Each row is a point. Two turns around zero, p and q, are shown by what they do to some points. Where does a point land after both, in the order given? Backwards means that the second turn is done in reverse. Each puzzle has new turns, and all numbers are rounded.
In the rows, zero is written as 128.

Turn p:
[161 135 150] -> [155 100 119]
[128 112 148] -> [147 130 144]
[ 57  97 108] -> [ 96 192 163]
[ 98 148 140] -> [135 161 110]
[138 106 132] -> [133 117 149]
[187 170  89] -> [100  67  81]
Turn q:
[ 92 105  92] -> [139 178 106]
[131 148 159] -> [114 110 158]
[119 139  71] -> [179 152 113]
[162 118 173] -> [ 90  85 129]
[143 174 166] -> [125  91 177]
[121  83 108] -> [118 152  86]
Where do these land?
q, then p backwards: [147  73 148] -> [134 167  81]
q, then p backwards: [133 138 145] -> [138 113 119]
p, then q: [ 84 119 136] -> [143 113 168]
q, then p: [148 182  83] -> [152  60 140]

Turn p:
[ 86 161 169 137] -> [123 141 124  62]
[158 101  86 152] -> [127 147 144 186]
[170 132 107 123] -> [154 129 114 165]
[ 64 153 152 100] -> [ 92 112 104  65]
[163  92 126 128] -> [145 111 155 163]
Turn q:
[150 109 143  98] -> [156  96 118 124]
[ 84 166  79 139] -> [ 81 180 111 101]
[ 86 125 172 111] -> [177 158 148 111]
[146 125  93 153] -> [ 84 114 128 137]
[117 112  91 154] -> [ 85 126 147 113]
[180  83 156 147] -> [141  69 158 165]
[133 177 162  94] -> [171 154  85 146]
Where do these land?
p, then q: [102 112 102 112] -> [120 150 154 102]
q, then p: [128 197 101 126] -> [ 94 175  82 136]
p, then q backwards: [138 150 173 165] -> [ 76 117 155 106]
q, then p: [152 108 184 101] -> [174 124 160 170]
q, then p: [136 134  96 110] -> [ 96 119 116 142]
p, then q: [162 121 131 108] -> [114  98 144 144]
q, then p: [ 78  74 108 175] -> [134  82 135  51]

Turn p:
[134 132 105 131  69 105] -> [119 167 108  85 112 105]
[127 110  97 145 134 206] -> [145 166  99 183 126 174]
[152  99 148 142 143  97] -> [158 102 151 119 100 113]
[ 87 111  99 112 148 145] -> [140 116  92 130 158 164]
[156 102 210 122 147 111] -> [138  70 156 160  97  76]
[119 127 141 111 128 114] -> [120 108 123 120 133 116]
[125 120 138 144 109 117] -> [142 137 127 121 126 104]
[104 132 128 153 125 124] -> [146 141 131 124 153 119]
[148 219  85  92 149 133] -> [ 43 145 164 110 147 182]
Turn q:
[103  88 113  96 121 152] -> [130 143 121 119 179 161]
[143 130 112 119 140 165] -> [150 159 107 131 138 120]
[146 138 138 125  93 152] -> [150 109  95 111 130 119]
[108 162 143 118 122 146] -> [149 132 133  89 112 131]
[141 145 109 104 137  80] -> [104 124 163 127 139  85]
[144 160 106 187 134  31] -> [ 47 101 157 155  69  79]
[126 103 201 149 142 152] -> [178 101 133 157 104 178]
[113  98 103 127 136 145] -> [116 154 116 136 151 151]
Where do these land?
q, then p backwards: [116 141 146 152 112 147] -> [142  99 106 113 128 121]
p, then q: [200 125 150 153 141 136] -> [140  60 102 114 100 140]
p, then q: [ 93 137 158  59 121 105] -> [ 80 151 160 142 172 167]
q, then p: [ 93 138 108  99 171 185] -> [ 55 138 167 150 132 144]
q, then p: [ 96 117 103 143 153 109] -> [118 137 125 149 173 111]
p, then q: [122  98 115 136 101 114] -> [120 127 123 122 149  89]
q, then p: [176 141 117 154  98 100] -> [169 129 110  74 130 121]

Turn p:
[134  92 137 124 153 114 150 170] -> [149 104 149 154 132  94 152 102]
[117 126 127 127 164 153 160 164] -> [174 134 122 128 125  88 134 105]
[129 110 122  76 105  75 137  99] -> [ 70 102 159 100 105 138 155 114]
[179 128 143  89 100 162 104 170] -> [ 96 151 153 150 145  65 111 165]
[ 90 130 143 162 177  94 141 176] -> [175 117 119 144 170 131 155  67]
[ 78 143 165  97 124 153 139 161] -> [153 141 156  81 164  97 106 107]
[187 147 123 167  94 142 132 130] -> [115 171 128 185 108 139 106 150]
[109 136 164 151 146 166 108  73] -> [146 103  95 108 130 153  64 142]
[134 142  63 126 183  96 110  82] -> [107 108  49 116 102 150 178 128]
[119 146 160 103  75 121 133  77] -> [ 84 134 159  90 114 160  84 129]
[133 108  61 187  86 131  92 105] -> [139 144 120 154 115 194 162 200]
Turn q:
[ 57 116 148 140 141 102 161 131] -> [117 132 137 149 128 198 136 173]
[140 184 101 164 170 115 130  74] -> [115 126  43 131  88 126  94 130]
[170 117 163 107 124 111 116 143] -> [133 109 162 108 142  92 103 141]
[113  76 139 149 161 119 140  85] -> [157 124 103 116 165 180  99 138]
[102 126 112 135 149 145 167 116] -> [148 153 100 149 128 153 142 145]
[129 170 129 111  64 159 103 124] -> [ 88 166 157 137 105  99 129  79]
[118  77 109 153 129  92 131 148] -> [139  75 131 142 161 159 145 130]
[127 160 129 173 108 161 141 176] -> [152 123 151 164  66 124 149 109]
[110 127 148  86 113 154  71 194] -> [113 132 197  76 112 113 180 118]
[147 158  89 121 158 106 165  68] -> [114 143  46 149 141 109 104 150]
[195  97 140  70  91 146  83 150] -> [133 125 181  86 171  54 129  94]
Where do these land?
p, then q: [127 134 153 119 119 172  93 143] -> [119  89 130  89 112 118 145 149]
q, then p: [ 92 167 173 147 164 103 200 166] -> [165 188 182 184 174 111 125 147]
p, then q: [125  83 106 132 138 177 127  86] -> [138  98 176 138 156  94 158 104]
q, then p: [151 159  79  63  91  88 139 119] -> [159 114 113 107 149 174 182  65]
p, then q: [156 156 138 170 134 158 108 145] -> [129  90  97 120  84 119 138 107]
q, then p: [188  90 175 128 116 117  87 149] -> [ 79  52 140 138 151 109 112 124]
q, then p: [114 117 117 105 130 112 108  74] -> [140 123  87  83 137 116 146 135]
q, then p: [ 78 161  95 138 175 131 154 161] -> [165 190 170 137  94 116 148 131]
p, then q: [121  85 117 148  84  95 136 109] -> [171 160 176 138 119 142 117 120]

Turn p:
[141 130 100 141 136 106  94  93 136 161 158] -> [177 137 101 116  91 137 150 123 155 117 129]
[100 118  87 190 168 140 114  92 139 118 140] -> [140 130 107 130  93 189  98 112 157  93  92]
[174  85 186 129  94 156 103 109 144 176 128] -> [164 103 140 201  97  80 164 120 111 148 121]
[131 124 142 131 140 130  98 149 164  99 183] -> [170 157 170 139 116 132  90 133 135 119 152]
[106 174  99 107 148 139 175 119 138 135 145] -> [103 159 120  85 117 172 132 114 105 154 142]
[167 124 156  87 146  75 166  97  80 131  91] -> [ 90 130  93 107 149  66 174  94 100  89 144]
[138  74  93 142 114 103 157 133  80 125 144] -> [145  92  65 132 167 128 105 107 126 114 150]
[178 109 173  96 176 107 171 181 112 107 153] -> [118 179 120 137 156  62  83 109  76 116 166]
[ 74 153 104 131 130 159  87 155  85 147 131] -> [104 101 123  97 101 133  93 154 182 171 123]
[ 79 144 128 115 138 154  88 143 207 131 102] -> [117 172 190 150 123 164 142 147 176 159  99]
[129 143 117 176 102 102 134 140  74 180 113] -> [119  91  56 122 114 118 139 182 128 129 125]
[141 133 153  81 119 134 150 148 186 101 116] -> [123 168 186 142 167 125 147 121  99 144 136]
[ 98 132 172 105  99 120 168 154 119  87 151] -> [ 93 114 164 134 155 131 109 138  99 125 192]
[137 149  82 161  82 168  88  80 129  93  37] -> [129  60 158 100 145 156 167 137 143 114  21]
Turn q:
[142 143 132 117 132 120  91 157 138  94 111] -> [128 116 138  91 149 105 116 151 110 103 118]
[173 160 134 105 169 158 127 149 131 128 170] -> [130 154 141 114 194 120 111 101 105 140 163]
[149 113  84  58 184 119 166 108  99  74  86] -> [ 99 128 185 115 118  41 195 120 107 157 148]
[132 132 161 118 147  90 129 172 102 105 137] -> [114 113 157 118 151 149 134 173  87 134 139]
[120 143 108 117  88 116 154 111 161 176 111] -> [127 142  99 135 102 126 128 139 195 124 156]
[126 159 169 175 149 133 180 119 152  97 174] -> [125 144 107 133 195 181 173 119 131 155  99]
[ 78 140 118 141 139 125 133  99 135 172 170] -> [101 127 136 162 126 169 105  95 174 144 122]
[160 112 110 114 128 147  97 178 179 145 135] -> [138 101  86 111 158  92  78 127 123 121 159]
[106  97  67 141  67 100 158  92  96 115 137] -> [ 80 133 102 177  62 128 173 117 132  89 126]
[ 78  72 149 175  72 184 130 128 111 179 130] -> [154 131  66 152  51 180  87 105 118 156 103]
[131 155 120 157  93 159 113 151 111 115  62] -> [148 176 106 105 100  99 110 166 116 111  84]
[125 163 190 117 159 101  90 151 152  61 154] -> [121  92 164  63 198 162 136 146 106 111 104]
[133  85 161  88 107 102  76  88  98 151 132] -> [163  87 174 123  75 154 121 109 120  93 162]
[141 119  89 170 156 138 148  89 127 180  83] -> [166 151 129 195 111  85 126 122 168 151 110]
Where do these land?
p, then q: [110 122  81 114 156 118 204 139 147  75 120] -> [115 159 193 105 138 109 107  66 127 159  92]
p, then q backwards: [171 121 158 156  93 123  78 165 116 134  71] -> [141 121  99 171 166  84 116 145 147 104  61]
p, then q backwards: [118 164  59 129 156  96 183  79 140 123 122] -> [119 159 174 127  64 164 144 119 137  80 176]
p, then q backwards: [120  62 147 110 143 144 129 171 107 194 191] -> [146  83  87 125 140 166 166 145 142 221 128]
q, then p: [143 149 120 144 151  88 155 135 157  94 150] -> [ 90 174 106 141 135 149  92 111 126 118 124]
q, then p: [144 153 133 108 175 121 145  96 132  89 115] -> [ 85 169 119 142 122 113 150 114  96 110 150]
q, then p: [115 109 169 104 120 159 122 101 162 193 133] -> [202 129 146 146 101 127 163 100 121 160 117]
p, then q: [175 160 165 188  72 178  78 147  84 119  92] -> [159  70 116 135  71 113 120 218  67 128 143]
q, then p: [111  82 131 136 145 154  91 117 160 141 154] -> [159 104 117 152 120 122 150  84 159 111 100]
p, then q: [147 178 122 141 106 140  68 168  92 114  81] -> [133  73 135  94 112 102 109 202 121 148 161]
p, then q: [ 56 117 142 126 131 106 148 108 108 153 143] -> [ 84 116  81 132 127 154 118  79 145 134 111]
q, then p: [131  68 136 100 107 124 114 113 112 147 162] -> [165  69 127 145 115 139 118  98 119 124 151]
q, then p: [122 178 102 108 111 113 150 125 148  88 131] -> [ 85 168 149 109 148 164 128 122 132 131 153]

Turn p:
[110 154 144 120 157 130 126 207 133 135 133  46] -> [120 172 102 169 137 123 163  77  98  90  93 186]
[125 136 156 139 146 123  97 170 104 100 111 157] -> [152 121 162 116 119 111 109  85  98 144 125 158]
[107 102 157 102 150 117 144 123 126 121 162 147] -> [147 133 136 120 118 151 121 107 179 122 150 146]
[154 126  82 117  73 122 121 152 115 152 121 156] -> [108 120 126 119 160  99 135 160 131 192 105 130]
[139 149 134 156  96 109 140 116 108 158 126  78] -> [ 80 144 135 162 144 133 127 128 121 114  91  94]
[144 109 159 142 114 117 117 104 137 135 143 159] -> [129 131 144 124 105 143  82 142 146 146 132 116]
[123 106 147 140  72 114 137 126 113 141 106 120] -> [103 159 164 114 132 112 121 144 143 132  95 107]
[105 111 118 145 146 182 129 102 117 142 112 127] -> [155 120 137 101 133 168 152 153 106 105 122 111]
[138 107 135 113 144 150 115  90 112 155 111 161] -> [143  91 142 103  97 161 135 149 137 144 117 115]
[117 110  47 117 142 112 120  89 116 115 159 152] -> [107  70 105  97 174 140 130 152 149 132 176 132]
[113 211 108 120 105 147 123 154 105 128 126 155] -> [169  95 142 176 174  88 143 122 109 150 111 123]
[118 126 146 116 141 109 138 115 184 136 103 116] -> [135 139  92 122  87 106 120 132 145  95 119 119]
[138 109 116 134 164 113 163 132 152 117 143 140] -> [132 140  87 108 125 139 123 103 141 133 162 120]
[174 140 144 125 131 146 119  92 108  46 118 141] -> [123 110 177 140  90 114 134 126  96 141 202 109]
[116 125 126 134 140 131 131 148 193 139 146  67] -> [120 175  69 149 123 131 127 140 120  82 123 153]
Turn q:
[113 122 117 111 134 138  77 131 125 119  96 150] -> [175 149 127 125 101 134 132  96 134 127 124 106]
[155 129 125 129 130 190 100 142 129 146  89 156] -> [164 142 156 112 112  91 150 127 153 111 150  81]
[122  68 124 108 141 137  90  31 130 124 152 115] -> [154 100 115 182 146 114 118 100  56 146  84  78]
[ 95  94 158 127 169 134  90  86 107 131 157 121] -> [145  93  78 158 112 130 131 115  92 105  93  98]
[145 161 154 150 107 112 169 150 160 101 148 146] -> [ 78 123 148 117 143 131 107 117 139 105 171 166]
[ 86  94 126 126 105 136  87  86 143 130 148  94] -> [158  88 113 173 120 144  93 121 109 161 114 100]
[139 151 122 105  95 141  98 134 111 177 117 159] -> [184 145 170 120 116 123 118 159 134 102 123 129]
[124 126 117 126 126 120 193 159 121 105 138 112] -> [ 78 134 114 113 137 108 126 137 150 155 124 168]
[158 164 152 129 142  91 164 158 138 107 138  70] -> [ 69 120 127 132 172 169 152 134 169 123 125 160]
[120 147 141 135 124 129 160 138  97 108 138 101] -> [103  96 118 104 137 127 132 132 150 132 109 155]
[115 117 146 117 138 101 189 158 149 135 126 111] -> [ 65 143 123 150 109 130 135 148 143 140 126 162]
[123 143 136 143 133 103 171 127 117 117  84 127] -> [ 89 128 147  96 106 142 157 122 122 143 123 150]
[132 163  85 121 143 153 100 125 142 145 126 166] -> [189 150 133 124 135 111 149 126 119 120 167 136]
[137 123 107 181 120 103 161 152 140 143 133 124] -> [ 90 140 120 102 135 143 118 167 118 148 165 131]
[157 119 111 111 113 135  71 140 112 131 130 167] -> [179 167 136 113 139 122 102 118 131 101 122 100]
Where do these land?
q, then p: [111 156 134 101  99 107 119 120 150 120 128 113] -> [158 131 140 120 106 153 101 148 111 143 126 114]
p, then q: [100 147 153 121 152 152 151 167 150  86 129 103] -> [112 115 146  91 180 124 130 105  95 108 136 158]
q, then p: [164 139 165 124 156 125  90 122 156 143 139  99] -> [135 166 123 124 131 151 137 114  87  94 169 115]
p, then q: [160  99 108 128 115 153 121 129 158 128 161 108] -> [157 133 105 109 123 109 120 156 153 120 159 157]
p, then q backwards: [155  88 145 172 154 130 168 120 138 116  99 113] -> [137  94 127 169 146 100 105 141 126 114  86 167]
q, then p: [108 141  89 135 116 124 140 148 113 148 135 107] -> [145 129  98 126 131 127 133 129 130 170 105 149]
p, then q: [ 85 160 133 110 107 156  97 116 111 145 108 150] -> [ 74 162 139 115 118 135 135 116 144 109 116  88]
q, then p: [ 93 160  86 113 161 134  90 103 126 141 118 152] -> [101 125 127 146 128 145 143 127 125 194 149  84]
p, then q: [140  89 130 104 152 114 174 124  88 164  93 175] -> [122 128 184 200 122 104 147 151 130 162 107 125]
p, then q: [150 126 103 159  85  98 104 129 150 152 173 156] -> [181 154  87 139 104 161 141 152 140 116 153 102]
p, then q backwards: [151 169 120 102 108 162 111 137 104  91 112 162] -> [115 143  97 122 117 171 149  74 154 153 113 124]
q, then p backwards: [ 90 108 144 164 114  91 171  95 105 138 170  97] -> [169 128  84 146 136 117  53 116 130 165 127 121]
q, then p backwards: [158  81 153 129 144 118 129 155 115  91 100 130] -> [137 106 141 148 122  82 173 127 120 149 105  99]
